Rows are points. Each copy is the shape, with its points in the same order, stretched, turned, moved and blurred by noise. Is it also mirrored, or only turned?

Shape (8 x 2):
[[-30 -29]
 [ 10 -31]
 [ 12  62]
 [ 46 -26]
 [ -2 -26]
 [-29  35]
 [  7  60]
 [ 17  54]]
Copy 1 (8 x 2):
[[-45   3]
 [-28 -40]
 [ 54  12]
 [ -9 -75]
 [-26 -20]
 [ 16  36]
 [ 57  20]
 [ 55  -4]]
Copy 1 is: only turned
Copy 2 (8 x 2):
[[ 24 -23]
 [-26 -12]
 [  6  67]
 [-70   3]
 [-10 -10]
 [ 48  34]
 [ 14  64]
 [ -4  61]]
Copy 2 is: mirrored

Shape (8 x 4):
[[ -5   7   1  21]
 [  1 -12  -1 -36]
 [ 55  54  22 -45]
 [ 11  -6  -4  28]
 [-43 -10  -8  12]
 [-39 -26  20   3]
 [-17  -2 -18  -1]
 [  5 -46 -57 -13]]
Copy 1 (8 x 4):
[[ 15   0   8  -5]
 [-30 -23 -11 -33]
 [-34  58 -85 -54]
 [ 42  -9 -10 -16]
 [ -7 -21  33  13]
 [-19 -11  49 -16]
 [ -2 -21   0   4]
 [  4 -84 -27   5]]
Copy 1 is: only turned
Copy 2 (8 x 4):
[[-17  -7 -18  12]
 [ 36  -1   8 -20]
 [ 95 -18 -62 -13]
 [-11  -9 -12  27]
 [-43   3   7 -16]
 [-19  26  14 -10]
 [-16 -13   3 -14]
 [ -2 -33  47   1]]
Copy 2 is: only turned

Shape (12 x 8):
[[ -4 -24  60 -61 -76   8   8 -45]
 [  7   8 -32  23 -86  25   5 -40]
 [ 25  22   1  -4  54   5 -46  11]
 [-45 -18  24 -63 -23   4  33 -10]
 [-13 -12  56  -5 -32 -16  23   7]
 [-24  27 -26  -1  19  13  -1 -51]
 [ 23  24   7 -12 -23 -36  13 -31]
 [ 44  29  46  21  -3 -12  23  32]
 [-43  18  19  12 -29 -24 -13   1]
 [ -5 -16  30  70 -50 -27  62 -50]
 [-44 -54 -41   5 -64   9   6 -32]
 [-22  19  -2  -8   2  41 -53  37]]
Copy 1 (12 x 8):
[[ -1 -30  48 -88 -28 -11  30  29]
 [ -7  -7 -36 -90   3  70  -8  32]
 [ -7  10  37  51  37  19 -38 -49]
 [ -1  17  14 -54 -13 -47  47  25]
 [  5 -20  39 -14  18   6  42  38]
 [ -1  39  -8 -42  39  25  14 -39]
 [ 49   6  32 -40  31  19 -11   3]
 [ 40 -10  50  41   8  45  11  21]
 [-27  14  29 -34  48  23  -4  35]
 [ 39 -43  -5 -60  57  64  66  45]
 [-30 -25 -61 -95  18   7   9  32]
 [-69  26   7  24   3  23 -29  -1]]
Copy 1 is: mirrored
Copy 2 (12 x 8):
[[  5  -8  65  17 -50 -36 -44 -57]
 [-54 -50  16  22 -44  37   6 -33]
 [ 45  14  -4  31  -2  16  21  38]
 [-16  39  53 -23 -17 -29 -36 -30]
 [ -4  -5  67  20  14 -20 -19 -24]
 [-21  41 -25  35 -27  20  19  -8]
 [  6  -9  10  28   6  20  29 -50]
 [ 16 -32  57  31  35   8  60 -13]
 [-16  13  56  25  13  27 -37 -12]
 [-62 -31   9  76  26 -15  16 -48]
 [-61 -15   4  -4 -30  -4 -68  -8]
 [ 11   7  56  -3 -29  27 -25  48]]
Copy 2 is: mirrored

Shape (15 x 9):
[[ 12  15  27  44 -28  18  20  10 -11]
 [ 29 -29  -4  33 -17 -40  10 -44 -23]
 [-29  22  32 -48   2  -7 -37  -6  19]
 [-13 -31   7  10  -6 -44 -26 -26   8]
 [-30 -24  -9  -8 -18 -10  -1 -11  29]
 [ 44 -13 -31  39 -23   3  26 -28 -15]
 [-26  17  15   9  19  -5 -50  30  40]
 [ 50 -59 -11  29 -15   2  27 -30  -5]
 [ 49 -35  -6  35 -28 -21  30   2 -48]
 [  3  28  18  38  34   7  63  24 -13]
 [-48  -7 -26 -26   5 -20 -68 -11   0]
 [-40   0  32  22   7  25  22  37 -26]
 [ 20 -19  -6  42 -11   5  18 -47 -33]
 [ 48 -32  13  27  18  17   6 -18 -11]
 [-16   0 -15 -35  -2 -26 -35   4   7]]
Copy 1 (15 x 9):
[[ -3 -37  -7  26 -22  47  53 -24 -33]
 [-42 -48  24  22 -33 -11 -30 -12   9]
 [ 62  35  -3 -11  20  16 -29 -30  -4]
 [  2 -12  36  35   3  -4 -34 -13  32]
 [ -7  23  21  12  21   9  -7   5  24]
 [-43 -62  -9 -10 -35   8   8   5   7]
 [ 54 -14   9  24  60  27   3 -13  -2]
 [-61 -51  47 -11 -37   2   6   5  25]
 [-41 -59  34  17 -52 -11  25  15 -16]
 [-19 -58  -9  11  -2  42  24   9 -95]
 [ 62  13  12  13  27  11 -47  19  46]
 [ 19 -11  20  14  -3  62  40  23 -51]
 [-34 -51   6  -3 -50  33  -4   5  12]
 [-27 -77  43 -18 -36  24  12  -7   0]
 [ 38  21  11   4  28 -16 -25   7   9]]
Copy 1 is: only turned
Copy 2 (15 x 9):
[[ 22 -30 -26 -16 -32  22  -2  30   4]
 [ 14 -45  31 -49  -2  39  -1 -23  42]
 [-28  47   5  16  26 -10   4   7   0]
 [-11 -16  43   3   8  22  -5 -30  25]
 [-44 -19  22   9  -5  27   0  -3  -2]
 [ 14 -52  15 -60 -26  32 -21  12  10]
 [ -4  19   4  57  -5 -22 -35  -4 -33]
 [ 14 -68  23 -42   4  59 -29  21  21]
 [ 18 -74  22 -45  -7   5  -3  22  47]
 [ 25 -47 -57 -18   7  21   3   7 -38]
 [-26  23  69  23   9 -35   0 -12 -12]
 [ 14 -34 -17  26   4   7  27  40 -28]
 [ 36 -45  22 -55 -12  49   1  10   9]
 [ 47 -40   8 -23  17  43 -35  30  -1]
 [-39  12  37   8  17 -32  -8  -5   7]]
Copy 2 is: only turned
Copy 3 (15 x 9):
[[ -8 -34  12  40   6   4 -13  28  -7]
 [-35  29 -53  25 -18  16  19 -29  43]
 [  4  15  19 -79 -32  -4   6   0  11]
 [-64  48 -28 -31 -28   6   7 -28  39]
 [-52   6   0 -35  11 -22  17 -30  20]
 [ -4  -9 -45  49  40  14  14 -16  21]
 [-40  37  33 -46  12   7 -14  23  -1]
 [-30  -4 -66  36  16 -10  40   3  49]
 [ -5  -2 -47  54 -12 -21 -18  -5  37]
 [ 37   3  51  57  -9 -35   9  39 -14]
 [-35  56 -31 -85   1   1 -16 -41   2]
 [  1 -17  24   8 -24 -59 -17  36 -31]
 [ -6  -1 -60  38   1   9  29 -11   8]
 [  3  12 -54  30   3   1  36  35  24]
 [-15  31  -3 -59  -5 -12 -12 -29  24]]
Copy 3 is: mirrored

Shape (18 x 12):
[[ 33   7 -26   2   8  45   1   8  33  -1 -19  35]
 [  7  11  20  21 -45 -70   8  30  38 -19 -13   1]
 [ 13  47   9  16  17  47  18  38  36  33  43   9]
 [-20 -61  -9   9  15 -37  -1 -46   9 -19  -1  25]
 [ 13 -39  36 -26  10   3  74 -20  -6  33  11   6]
 [ 56 -14  14 -20 -33   0 -22 -43 -33  -8  -8   6]
 [-20  38  31 -42 -33 -19 -17   3  36  -8 -33   4]
 [-22 -18 -13 -28   8  36 -24 -25   3 -44 -39  -1]
 [ -5 -11   0 -19   3  -5 -20  -3   6 -69 -15  12]
 [-12  23  20   5  12 -15  13  -7   0   4 -35   4]
 [-25 -12   4 -30  34  11 -15 -64  24 -26 -22 -20]
 [-14  50 -35 -56 -20  18  18  16 -31   2  22  33]
 [-38 -12  14  14  13  29  -7  -2  16 -25  -9  22]
 [ 23 -54   5   7  39 -12   6  28  42  10  15 -21]
 [ 15  16   7  42  65  27 -21 -34  31 -12  28 -11]
 [ 12  33 -10  -6 -17   3  42 -18  30 -11 -24  -3]
 [ -7   2   8 -48  40   7  11   3 -15   6 -28   7]
 [-28 -23  -8  15  -6  30 -54 -23 -12   7 -12 -20]]
Copy 1 (18 x 12):
[[ -6 -27   0 -24  13 -50   4  13  -5  34 -45  -7]
 [ 23  44  33 -41 -72   4 -19   1  21  -6  28  21]
 [ 38 -42  56 -34  50 -23 -25 -46  13  64 -49  28]
 [-47  53 -49   9   1  10 -30  45  14  28  46 -43]
 [-61 -60 -18 -38  18  19 -22 -12   2  18  53  18]
 [-26  15 -30  50 -16  -4  27  13 -26 -27  25  53]
 [  6  16  17 -39 -26   3 -31  -9  12 -59 -37  16]
 [ -1  15 -60   0   7  17   1  28   2 -17 -48 -31]
 [ 17  53 -57 -13  -6  13 -21  37   3  -5 -20   2]
 [-22  -1   5 -30 -10  -1  10 -25  53  -4 -18  14]
 [-22   7 -73  14 -13  12 -39  -8  27 -10 -27 -42]
 [ 35  19   8 -37  95 -27  24 -34 -21 -36 -12  23]
 [-14  24  -8 -30  27  29 -20  20  15  41 -50 -14]
 [ 21 -35 -16  -2 -19   6 -46  45  35  48  38 -14]
 [  6   1 -26  32   6 -16 -39 -31  49  85 -40   1]
 [ -4 -17 -12 -46 -36 -27   3 -56   4  -3 -17  -6]
 [-14 -31 -30 -27  39  -5  -2  10  44 -27 -11  12]
 [ 10  21   1  50  18  42  30  22  14   7 -30 -26]]
Copy 1 is: only turned
Copy 2 (18 x 12):
[[  9 -13   3  -4  24  39 -33  41  23   6   0 -16]
 [-11 -19  41 -36 -14 -43 -18 -36  12 -27 -20  50]
 [ 10   7  19  38  -8  51 -43  15   9 -30  48  33]
 [-34  19 -22 -33   6 -26   0   7 -21  -8 -28 -38]
 [ -9  28 -39   5 -14  14   0  14  25  -8 -20  60]
 [ -8  -9 -22 -67   8  -1 -12  -1   0  61  14  32]
 [ 24  21  60  11  -8 -24  24   1  -1  47  -6  37]
 [ 24   0  -4  23  20  14   7   2 -20  63 -34 -44]
 [ 15 -18   4 -21  23   0  -1 -17 -41  15 -32 -10]
 [-18  -8  20  14 -34  -6  -2   3  -2  19 -14  29]
 [-12  31   1  36  25   1  10   3 -47  53 -37 -35]
 [ 52 -19 -10  17 -20 -15 -19  58  11  -3  41  42]
 [ 12  13  14  16 -18  25   3 -11 -24  11 -16 -24]
 [-29   2  -9  12  52  24   0 -13  13 -30 -10 -11]
 [-48   4  -1  16  22  50 -43 -12 -69  -3  11 -27]
 [  6 -14   8  18  -8  -9 -50  10  13   3 -38  34]
 [  3  -3  -5  30   3  12  31  34   1  27  -3  19]
 [ -1  16   1  25  -9   3  12 -14   0  64  20 -52]]
Copy 2 is: only turned

Shape (17 x 12):
[[-15  26 -58  41 -29  19  14   0   5  31 -46 -47]
 [  2  42 -50  24 -66  55 -19 -12 -34  58   5 -54]
 [ -9  14  19  46  31 -37  17  26 -31  37  -1  46]
 [-13  38 -32  -1 -64  31 -42  24   4  81 -26 -45]
 [ 30  12   0 -16  47 -34  12 -35  14  52 -10  44]
 [-49 -33 -12 -25  43 -67  11 -30 -27  23 -13   3]
 [  1  -7  15  55  32  29 -35 -20   4   8   5   6]
 [  3 -15  26  58  16  17  24 -14  -6  -1  21  18]
 [  6 -13  41 -23  28 -13  40  -9  -5   0 -22  35]
 [ 19  23 -13  39  41  24  -1   2 -13  -2  -3  -3]
 [ 16 -15  19  50  54  74  19   8 -22  28  15 -11]
 [-35  35 -63  18 -41  80 -24  22   9  43 -14   1]
 [-10   6 -10 -11   9 -43   9 -25 -30 -11   0  35]
 [ -4  -2  37  34  28   7   3 -15  16  -9  -4 -13]
 [  6   4  17 -12  39 -35 -10  -9 -46   7 -50  34]
 [-45  49  15  42  16  49  12 -44 -12  20 -11 -24]
 [  3  24  21 -17  59 -30   9  14  -1   3  25   3]]
Copy 1 (17 x 12):
[[ 72  19   8 -21  42  48  -3 -55 -49  38  -5  75]
 [ 70 -32  43   4  83  69  14 -42 -33   7  23  41]
 [  1  17 -16 -18  95 -30 -17  49 -55   7 -49 -24]
 [ 91   8  34  25  33  45  12 -14 -48  16  40  43]
 [-13  30 -24  27  66  -1 -26  -6  -3  43 -21 -24]
 [-18   8 -16  -4  60 -32  -3  51  20  55  -1  26]
 [-37  11  -1  16  38  36  17  -5 -38 -18 -10  17]
 [-31   4   5 -23  47  21   3  12 -15  -4 -43 -16]
 [-30  10 -24  17  11  11 -26  51   2  35 -45 -18]
 [ -6 -14 -29   9  60  38  10 -15 -44  -7 -34  18]
 [ -9   6 -16  25  79  74  64  32  -3 -36 -17 -22]
 [ 50 -14  15 -19  64  75  27 -36 -88  33  31  29]
 [-32 -32 -14 -18  50 -17 -49  12 -27  44 -27   8]
 [-19  17   1  19  -6  18  14  10  -9   4 -43  20]
 [-35   0 -37  35  50   2 -48  51 -41  21 -32  26]
 [ -1   8  39  24  73  46  49  -7 -38  38 -49  56]
 [ -4 -18 -35  22  33 -23  26  30   3  12 -40 -22]]
Copy 1 is: only turned
Copy 2 (17 x 12):
[[ 12 -17 -43   1  28  28  41  -6  27   7  46 -15]
 [ 48 -19 -39 -10  69  36 -14 -35  33  43  56   4]
 [ 24 -22 -18 -27 -58 -10  58 -38  41  14 -24 -19]
 [ 53 -15 -83 -27  50  30 -18 -26  35  15   9 -38]
 [  5  31 -54  -8 -41 -51  14 -63 -25  15 -15  -9]
 [ 19  57 -76 -45 -85 -43 -15  19  -4  23  15  15]
 [ -3   4  12   8  11 -35  21  -8  38  -7 -24  21]
 [-17  -6  23 -15  -9 -29  31 -32  27 -12  -3  37]
 [-27  19 -44 -18 -66 -27  -8 -39 -16  -3 -31  16]
 [  9 -15  12  38 -11   3  40 -15  15   9  -7   5]
 [ 13 -26  16  29  -4  -9   4 -32  43 -26  -3  55]
 [  9 -44 -56  -4  31 -24 -32 -20  41   6  30 -18]
 [ -9  30 -29 -33 -50 -30  -4  -7  -3  50   6  -8]
 [-24  -2  11  -2   1 -15  34  -4  10 -19 -25  21]
 [ -7  27 -59  -9 -78  -4   9 -20  10  49 -31  -1]
 [ 13 -38 -17  -7  37 -16  40   4   4  16   7  51]
 [ 31   5   5  11 -40 -14  15 -10 -31  -7 -30 -13]]
Copy 2 is: mirrored
